Each row is a point. The ring and each string are closed loops that go straight from each point to the next, and from the last back to the first. Before rounding, they use only three directions, however many columns there are. How many times does the string pass through the ring? Passing back the other way cancels.

Ring:
[[ 53   8   8  71]
 [ 41  43  12  35]
 [ 18  57  27   0]
 [ -7  47  38 -29]
 [-31   7  33 -43]
 [-35 -38  22 -29]
 [-25 -70  21   4]
 [  0 -82  30  52]
 [ 19 -72  32  76]
 [ 46 -34  19  89]]
String (14 x 4):
[[-14 -45  53  21]
 [  0 -29   8  13]
 [-25 -62 -49 -30]
 [-28 -42 -31 -39]
 [ -8 -23 -14 -12]
 [-12 -11  25  -8]
 [-24   1  76 -12]
 [-46  -9  64 -44]
 [-61 -43  22 -64]
 [-52 -80 -29 -52]
 [-52 -86  56 -12]
 [-30 -63  90  22]
 [-36 -98  77  27]
 [-23 -67  75  28]]
Times through: 0

Ring:
[[ 53  10  34 -46  15  51  19  10]
 [ 69  12  22 -20 -16  75  19  43]
 [ 65  13   4   1 -34  71  14  64]
 [ 43  11 -18  18 -43  44   6  76]
 [ -1  10 -34  21 -32 -13  -2  65]
 [-26  10 -32  12 -15 -44  -1  46]
 [-46  10 -15 -14  15 -71   3  11]
 [-43   9   1 -33  33 -68   7  -9]
 [-14   7  22 -55  45 -35  11 -21]
 [ 26   8  34 -57  36  14  15 -11]]
String, 23 rows:
[[ 20  23   2  15 -40  27  27  58]
 [  5  35  -3  44 -70  20  41  79]
 [ -2  10 -48  37 -47 -12  -6  82]
 [ 16 -18 -60  -7   7 -20 -47  54]
 [ -3  11 -10  -6  -6 -16   6  34]
 [-49  34  11  10 -21 -50  43  23]
 [-21  24  14  -8  -6 -26  31  18]
 [-10  -3 -24 -21  19 -38 -15  21]
 [-16 -10 -31 -31  35 -53 -28  12]
 [-14   9   3 -29  20 -32   8   6]
 [-30  29  41 -33  17 -34  45 -14]
 [-38  25  58 -63  50 -49  45 -49]
 [ -3   0  30 -80  71 -30   3 -41]
 [ 29 -16 -14 -53  45  -3 -30   8]
 [ 21   3   0 -29  13   5  -1  21]
 [ 54 -10   4 -53  34  33 -16  12]
 [ 74   7  39 -52  17  74  16  12]
 [ 65 -12 -13 -36  16  45 -24  36]
 [ 31   0  -8 -22   5  16  -6  34]
 [ 39  23  27 -10 -22  48  34  38]
 [ 65  44  53  15 -67 102  71  63]
 [ 33  27  21   5 -37  45  38  50]
 [ 31   4 -15  -5 -14  21  -3  50]]
Times through: 2
String (31 x 8):
[[ -18  -10  -33  -31   35  -56  -29   12]
 [ -67    0  -30  -24   37 -106  -14   -3]
 [-101   29   -1   -3   10 -121   32   -6]
 [ -63   34   12    4  -11  -68   43   12]
 [ -25   18   -4   -2   -7  -36   18   26]
 [  15   -9  -33  -18   12  -13  -26   37]
 [ -14  -14  -72    8   -1  -52  -45   59]
 [ -28    5  -53   28  -27  -49  -14   65]
 [ -37   34  -11   39  -52  -33   36   59]
 [ -11   23   -3   13  -29  -13   25   45]
 [  12    1  -21  -10   -1   -6   -9   40]
 [   6   12   -3   -8   -8   -3   11   34]
 [ -24   29   -8   27  -42  -23   31   54]
 [ -44   31  -22   44  -52  -45   29   64]
 [ -22   -7  -70   19  -13  -55  -35   64]
 [   0  -18  -64   -6   11  -39  -48   50]
 [   3   -3  -29  -13    8  -22  -18   35]
 [ -42   31   13    2  -13  -45   39   19]
 [ -57   35   19   -1   -8  -60   46    8]
 [ -25   14   -1  -15    8  -40   13   14]
 [ -12   -9  -32  -27   29  -46  -26   18]
 [ -43  -10  -31  -39   50  -87  -28   -5]
 [ -70   18   18  -41   43  -94   23  -32]
 [ -67   31   43  -40   33  -78   48  -36]
 [ -19   21   24  -27   12  -27   30    0]
 [   0   -2  -11  -33   27  -26  -11   12]
 [  -5  -15  -27  -44   46  -44  -33    5]
 [ -40   -4   -5  -55   61  -78  -12  -26]
 [ -77   29   44  -50   47  -94   45  -49]
 [ -53   32   40  -31   20  -59   49  -22]
 [ -19   13    7  -25   15  -34   14    7]]
Times through: 3
